Each row is a point. Each copy is the shape, with its points in the same order, turned, moved and blurred by noise. Is it also mirrored, or only turned?
(in the rows, 128 means zero)

Shape, 6 rows:
[[173 182]
 [180 200]
 [ 90 155]
 [135 108]
 [120 108]
 [ 97 141]]
Copy 1 (6 x 2):
[[123 188]
 [121 204]
 [ 84 115]
 [145 111]
 [137  98]
 [ 98 117]]
Copy 1 is: only turned
Copy 2:
[[167  56]
 [160  31]
 [ 84  98]
 [135 130]
 [129 140]
 [ 91 107]]
Copy 2 is: mirrored

Shape:
[[ 56 149  62]
 [142 153 173]
 [180 159 160]
 [ 95 147 136]
 [115 103 102]
 [162 134 186]]
Copy 1:
[[ 26  85 102]
 [136 170 127]
 [162 171  94]
 [ 85 139 130]
 [110  86 119]
 [163 164 135]]
Copy 1 is: only turned
Copy 2, 6 rows:
[[ 61 159 185]
 [169 152  92]
 [195 171 100]
 [112 144 120]
 [135 109 177]
 [193 139  74]]
Copy 2 is: mirrored
Copy 3:
[[ 58 104  40]
 [129 166 151]
 [166 164 141]
 [ 86 138 112]
 [112  81 107]
 [142 146 173]]
Copy 3 is: only turned

Shape:
[[159 127 138]
 [122 156 139]
 [151 130 155]
 [132 125 141]
 [156 169 141]
 [126 139   7]]
Copy 1, 6 rows:
[[116 112 141]
 [113 153 141]
 [119 127 166]
 [134 134 147]
 [ 82 131 135]
 [175 120  30]]
Copy 1 is: mirrored
Copy 2 (6 x 3):
[[162 172 117]
 [127 173 137]
 [168 163 139]
 [153 149 117]
 [151 190 142]
 [ 67 208  39]]
Copy 2 is: only turned
Copy 3:
[[141 140 146]
 [129 176 119]
 [128 152 151]
 [120 150 130]
 [154 184 145]
 [220 122  44]]
Copy 3 is: only turned
Copy 4, 6 rows:
[[140 137 120]
 [102 150 136]
 [139 135 142]
 [121 127 134]
 [119 174 135]
 [ 55 123  19]]
Copy 4 is: only turned

Shape, 8 rows:
[[168  84 162 152]
 [143 107  56 141]
 [133  66 100 130]
 [116 131 158 142]
 [100 203  81  93]
 [ 73 157  95 141]
 [108  92 154 122]
 [140  58 205 120]]
Copy 1, 8 rows:
[[131 117 189 103]
 [181  92  96 101]
 [152  60 136 105]
 [ 93 141 151 106]
 [111 155  43 158]
 [ 91 133  65  97]
 [ 89  97 148 116]
 [ 92  67 221 129]]
Copy 1 is: mirrored
Copy 2 (8 x 4):
[[187  94 139  90]
 [124  95  64 151]
 [129  61 104 117]
 [139 127 163 122]
 [ 57 181 105 152]
 [ 86 130 136 178]
 [123  88 162 104]
 [166  73 181  54]]
Copy 2 is: only turned
Copy 3:
[[149  80 153 160]
 [102 110  57 150]
 [ 98  71 109 130]
 [117 136 156 141]
 [103 209  81 101]
 [ 67 172 102 139]
 [ 98  97 156 120]
 [130  65 199 120]]
Copy 3 is: only turned

Shape, 11 rows:
[[ 57 193 116 127 143  62]
 [122 122 165 126 169  97]
 [134 118 158 108 167 125]
 [132 103  38 118  67 142]
 [128 128 150 126  63 114]
 [129 130 112 107  37 123]
 [ 95 185 146  89 138  22]
 [121 152 172  92 158 142]
 [ 49 116 152 100 175 122]
 [106 100 100 139 167 141]
 [122 168 109 150 161  84]]
Copy 1:
[[ 95 157 169 120 177  46]
 [ 91  65 132 108 157 108]
 [ 89  81 124 112 142 142]
 [198 173 106 160 111 148]
 [105 119  91 172 100 103]
 [126 162  78 181  99 104]
 [ 60 134 113 104 202  47]
 [ 47 102 138 126 128 144]
 [ 88 105 176  54 114  88]
 [149 100 167 101 142 143]
 [114 125 159 129 196  98]]
Copy 1 is: mirrored
Copy 2 (11 x 6):
[[ 54 151  89 124 200  93]
 [129 131 145 170 182 138]
 [139 115 158 145 156 139]
 [153 103  36  82  80 118]
 [157 174 108 104 121 102]
 [160 161  88  68 111  87]
 [ 99 152 113 125 232  74]
 [116 117 174 136 155 134]
 [ 80  96 141 193 147  94]
 [116  89 101 171 127 151]
 [ 92 129  88 120 194 161]]
Copy 2 is: only turned
Copy 3 (11 x 6):
[[ 81 198 100  45 142 133]
 [132 106  79  86 161 109]
 [145  83 108 102 171 124]
 [ 54 157 163 194 150 135]
 [ 76 116 130 122 109  67]
 [ 51 128 163 149 121  81]
 [ 88 169 107  19 183  76]
 [122  79 125  71 140 128]
 [ 80  95  63  64 158 164]
 [119 119  91 142 161 161]
 [147 174 112  94 142 122]]
Copy 3 is: mirrored
Copy 4 (11 x 6):
[[147 204 171 119 128  52]
 [200 136 143  78 144 103]
 [187 130 132  84 158 116]
 [103  83 123 205 115 123]
 [135 123 187 123 117 153]
 [101 119 189 162 123 162]
 [204 220 202 126 152  86]
 [150 145 138  63 180 134]
 [156 120 155  71 190  41]
 [154  90 100 112 135  75]
 [175 175 122 110 108  85]]
Copy 4 is: mirrored
